Rows are points. Any point is a mix of the corners, with weights that add up to 1. It lies inside the corners' shape when no weight is negative. Say inside or outside, and name the corners with a negative weight.

Corners:
(1): [-59 -53]
(2): [58 39]
(3): [-19  36]
Points:
[-17  32] -> inside
[13 -5] -> outside (3)
[40 50] -> outside (1)
[-22  16] -> inside
[-47 -34] -> inside

Corners:
(1): [ 24   4  44   8  12  51 -18 -48  51]
(2): [-24 -38 -76 -29  55 -51 -29  46  77]
(3): [-18  39  54  -6 -23   5 -14 -69 -52]
(4): [-41 -29  -9 -49  20  35 -70   2  43]
(5): [ 43  41 -42 -21 -84  29  -1 -30 -24]
(6): [ 30 -32 -34  52  50  22  18  74  38]
(7): [ -3 -23  -1 -10  69 -52  29  93  60]
(8): [-47  63 -51 -40 -87  62  32 -19 -11]
(9): [ 37 -11 -98 -76  11  79 -25 -34   8]
(10): [-10  -6  51  23 -69  16   9 -43 -22]
Points:
[  7 -12 -44 -24  17  20 -15   2  31] -> inside
[10 -9 15  0  9 15 -4  0 20] -> outside (2, 8)
[ -3  10 -16 -24 -26  28 -19 -17   4] -> inside
[  9  23  -2 -13 -38  20  -7 -33 -15] -> inside
[-19 -15 -16 -37   9  29 -40   1  30] -> inside

Corners:
(1): [-18  -7   7  58  -1  14  33  -8  -4 -79 -47  26  37 116   1 -58 -40 -42
 -30 -15]
(2): [ 17  -2   3  23  -4 -44 -36  -5  28  26   3   5  30  -8 -10  31  -6   3
  28 -30]
(3): [ 28 -26 -19  31  50  -9  52  32 -50   4 -13 -43 -10   2  15 -78  16  -9
  30  35]
(4): [  37  -16  -14    2   17   20   69   18  -49  -28   19 -121    0   21
   85  -75    4  -10    4   42]
(5): [ -9 -31  23  40  50 -36  20  19 -12  -4 -26  82 -94   1  19  42 -16  34
  39   9]
(6): [ 28 -10  10 -10  41 -11 -33 -18  45  15  27 -31   3 -40  19 -35 -14   3
  58 -13]
(7): [-37  27 -27  37 -28  27  19  24 -81 -22   6 -14 -41  10  23 -17 -10   8
 -34  17]
(8): [-17 -14 -48  42  -7 -32  -8 -34  72  -4 -13   8  22  25  19  22   7 -23
 -40   3]
(9): [ 15  22  34  13 -18  20 -30  -1  10 -13 -35 -13  33   0 -32  -2 -68 -14
 -55  10]
(10): [ 12  -7 -55  53  10 -19 -40  32  35 -18 -11 -34  -7  22  18  -3  14 -37
 -37 -14]
(11): [ 12   4  25 -26  30   0 -38  -9 -11  26   9 -45   0 -17  46 -55 -44   9
   4  24]
(12): [ -1  36  10   9  25 -20  36 -44 -42  -6  -1  15  -4 -12  24 -18  39 -14
 -17 -38]
(13): [  8 -29  17 -34  70  15  -8   8   0  30 -17   7   5 -33  14  24   6  -6
  45 -39]
(14): [-43 -66  43  12  46  -9  -7  35  25  19 -61  26 -32 -15  18  48   2   0
  49  42]
(15): [ 51  -2  24   1  63  -5  29   7  28  16 -25  17 -17  -8  59 -26  64  39
  32  -5]
(16): [-59  27 -53 103  37 -13  45  65 -97 -13  -9   6 -45  11  62  15  -8  13
  14  -6]
(17): [-19   8  -3  71 -31 -11  55 -62 -29 -43 -48  58   4 101 -35  35  23 -17
 -12  37]
(18): [ 16  -2  18 -17 -10   6   7  48  -5  -4  -1  -8 -19 -18   9  38   8 -55
  -1  19]
(19): [  7 -17  75   4  13   9  -5  17  24   2  10  13 -40  23 -15 -22 -44 -34
 -25 -11]
(20): [-26 -22 -33  60  -2  17 -15  10 -46 -29  -3  37 -20  18  11  28 -14  -2
 -39  35]
(21): [-44   2 -14  37  15 -49 -26  55   3 -44 -19  19 -14  29 -79  33   1 -46
 -27 -17]
Points:
[ -3   0   7  23  16  11  20   8 -34 -10 -10  -6 -23  13  30 -21  -6  -1
  -3  15] -> outside (2, 8, 21)
[ -6 -10  -8  30  17  -7   1  19  -9  -7 -16  -2  -7  10  15   3  -6  -7
   4  12] -> outside (12, 19)
[ -6  -4  -3  24   4   5   1   9 -19  -5  -5 -19  -4   9  17 -14 -17 -15
 -10  12] -> outside (5, 15, 21)
[-11 -20  -6  19   9  -4   5   8 -10 -18 -18   9   3   6  -3  10  -8 -13
   1   4] -> outside (10, 11, 15, 16, 17, 19)

Corners:
(1): [ 15 -71   2   2 -73  -4  -2  19 -37 -12 -22  59  26   4  -3 -58 -16  59
 -36  74]
(2): [-41  26  26 -58  16  26 -36 -15  39  17 -26 -35 -56  36  47 -25 -19  12
 -56  21]
(3): [-73  52 -28   4  25 117   2  14  33  34 -32 -34  20 -49  49 -48 -34  31
 -42 -74]
(4): [ -2  -6  50  55  78  13 -42 -20 -50 -38  69 -52 -66  -5  26  -6  18 -34
 -35 -20]
(5): [-46 -43   3  56 -60   4  26 -76 -18  45  19 -40 -42  12  35  44  11  40
  -4  -8]
(6): [ 45 -62 -65 -10   4 -81  -8   4  53 -16   1  66  42 -32   5  45  11  90
  34  50]
(7): [-38 -33  31  17  75  53 -60 -19 -20  38  42 -30  24  14  -7 -21  26 -11
  18 -47]
(8): [-78  65  38   6  32  25 -78   7 -87  39  84 -28 -55  17 -51   2  10 -43
 -28 -28]
(9): [ 70   4  -7 -43 -19 -20  47  12 -11 -71 -18  34  76  42  -1  19 -36  21
  -7  16]
(10): [ -7  -2  24  35 -53   8  28  28 -17   0  49 -30   7  66  62   1  17   6
 -12  22]
(11): [-59 -16  39  89  50  87  -8  22 -34 -12 -26  15 -86  -4 -25  -1  33 -10
  19 -25]
(12): [ 71  14 -22  -2 -43   5  21 -31 -52 -21 -51  38   4 -18  19 -38  43  68
  32  82]
(13): [-15 -37 -68 -66 -10  -8  29 -74 -46  22  43  51 -10  63  42   3 -21  40
  36  14]
(14): [   7   -1   -1  -56   12    3   13   73    4    6 -105   35   15  -71
    1  -70   11   53  -31 -120]
(15): [ 86   6 -32   3 -11 -23  23 -13  64 -33 -59 118  15   3  12 -33 -16  -1
  44  33]
(16): [-22 -25 -18  -7 -22   3  22 -51 -20 -60 -41  40   1  82  19  -2  64 -20
 -44  17]
(17): [-39  29   1  60  17  44 -93   3 -35   9   4 -65 -13 -18  26  18  -7 -69
  17 -52]
(18): [ 31 -14 -18  -8   9  27 -21 -41 -28  38   7   7 -80  24  31  34  41  13
 -41 -36]
(19): [ 12   3 -89   8  35  -7  35  78  29  32 -94  16  22 -21 -23 -56 -19  43
 -46  18]
(20): [-21 -63  -9  15  11  19  64 -46 -68  -7  45  35 -37 -15  26  74  18 -94
 -10  24]
(21): [ 33 -24 -74 -54 -11  27  15   2  39 -24 -24   3  28 -25 -23 -48   3  70
  18 -25]
Points:
[ -1  -9  -7   9  23  29   7   7 -25  16 -17  30   3 -16  -6 -32  -4  17
 -12 -12] -> outside (2, 6, 10, 16, 17, 21)
[-13 -18 -13  -1   4  17   1 -21 -21  10  12   9 -11  20  19  -2   5  17
   3  -5] -> inside
[ -8   1 -12  14  31  17  -9 -10 -35  12   5  12 -19 -15   7   3  -2   0
   9 -28] -> outside (1, 2, 10, 16, 21)
[-10 -10 -23  12 -16  13  10  11  -2   5 -39  13  -4 -22   9 -16  11  20
  -8  -1] -> outside (4, 7, 9, 13, 18)

Corners:
(1): [ 29  -7  12   8  46  44 -12  24  68  55  10 -13  40  20 -21 -70  88 -65
 -13 -25]
(2): [ 24 -39 -43  41  15   9  80  41 -23 -11 -39   3 -14  -3  53  -7 -29  29
  -6  82]
(3): [  1  12  18  24 -50  29 -78  47   9 -81  23  54  31 -11 -25  73 121 -17
 -18  -7]
(4): [ 51  -3 -55  25  28   3  84  20  11  -7   2 -13 -35  13  16  53 -48  52
  77 -10]
(5): [ -28   12   -6  -47  -50  -14   -5  -20   -7  -31   57    5  -12  -75
   -7   29  105 -100  -47   16]
(6): [-33 -23 -28  21  54 -60 -26  23  32  24  22 -16 -75  18  67 -16 -38  37
  38  32]
(7): [  3   7 -29  24 -85   9 -61 -41  42  -9  37  16 104  -1  -1  26  62 -49
 -60  26]
(8): [   5   50  -45  -22  -22   47  -36   18  -43    1   61  -24   -2  -39
   26  -27   67   -5 -117  -23]
(9): [ 32  27   1 -19 -44  48 -79 -37  30 -64  75 -23  42  14  71  12  71 -42
 -20 -53]
(10): [-67  70   4  29  27  57   5  -9 -38  37  -1 -33  -8  14 -36 -62 -22   5
  -6  62]
(11): [ -6 -72  27  19   6 -12 -37  16   3 -58  31 -13  53 -40 -77   8  46 -49
 -60 -44]
(12): [ 58 -16  -8  74  30 -23  35 -14  -1 -29  13 -33 -99  56  18  11  -9   7
   7  46]
(13): [ 58   8   4  29  67 -43  41 -15 -34  51 -16  10 -25  39  51  13 -25 -11
  17  29]
(14): [ -8  82  38   8 -18  31  48  -5  88  11   2  -6  35  10   3 -58  41 -59
 -27 -31]
(15): [ 65 -40 -19  25  60 -35  53 -37  18 -57 -56 -27 -40 -42  29  22 -18  43
  52  81]
(16): [-16 -69 -12  55  18 -30  98 -27 -33  -1 -50  65 -90  13  73   0 -40  85
  40  -8]
(17): [ 15  -6  19  59 -50  -9  -7  -3 -46  24 -21 -27  10 -74  -3 -36  -1 -50
   0   0]
(18): [-10  18  59  10  20  -3  -9 -27  60  51  40 -41  49 -10   4 -84  46  30
  12  41]
(19): [ -5 -19  41  15  70  -9  36  16   5  11 -56 -64 -22  15  53  34 -35  65
 -38   2]
(20): [ 33 -28  -3 -33 -29 -39  87  60 -18   2 -45 -16 -67  21   2 -16 -41  63
   8  39]
(21): [ 54  16  76  47  -1  66  -9  29  64  37   5  -5  -9 -72 -14 -67  -8 -13
 -16  18]
Points:
[ 10  -5 -18  17   7  -8   1   1 -10  -8   6 -11 -23   5  36  11  17  14
  -1  22] -> outside (11, 14, 21)
[ 35   6 -19  16  44  -2  10 -15  10  22  20 -36 -43  35  55 -14 -27  50
  15  16] -> outside (2, 3, 5, 11, 14, 17)
[  8   6  -1  22   4  13  -5  -9   5  -5  16  -5  -1 -13  16 -19  33 -12
 -17  19] -> outside (4, 19, 20)
[-23  -3  18   3 -18  -3  -7   3  12  -2   7  11  29  -3   3  -4  50 -33
 -26  -4] -> outside (4, 8, 12, 15, 21)
[  6   8  -3  24  13  12  17   5   2   2   2 -11 -15   2   8  -4   5  10
   1  15] -> inside
[ 15  -4  -2  16   4  -1   6   5  16  -4   8  -8  -1  -7  19  -3  22  -4
 -16   5] -> outside (10)
[ 14  -6  -3  18  11  -1  22   9  -1  -3  -3 -10 -16  -1  23   0  10   4
 -13  22] -> inside
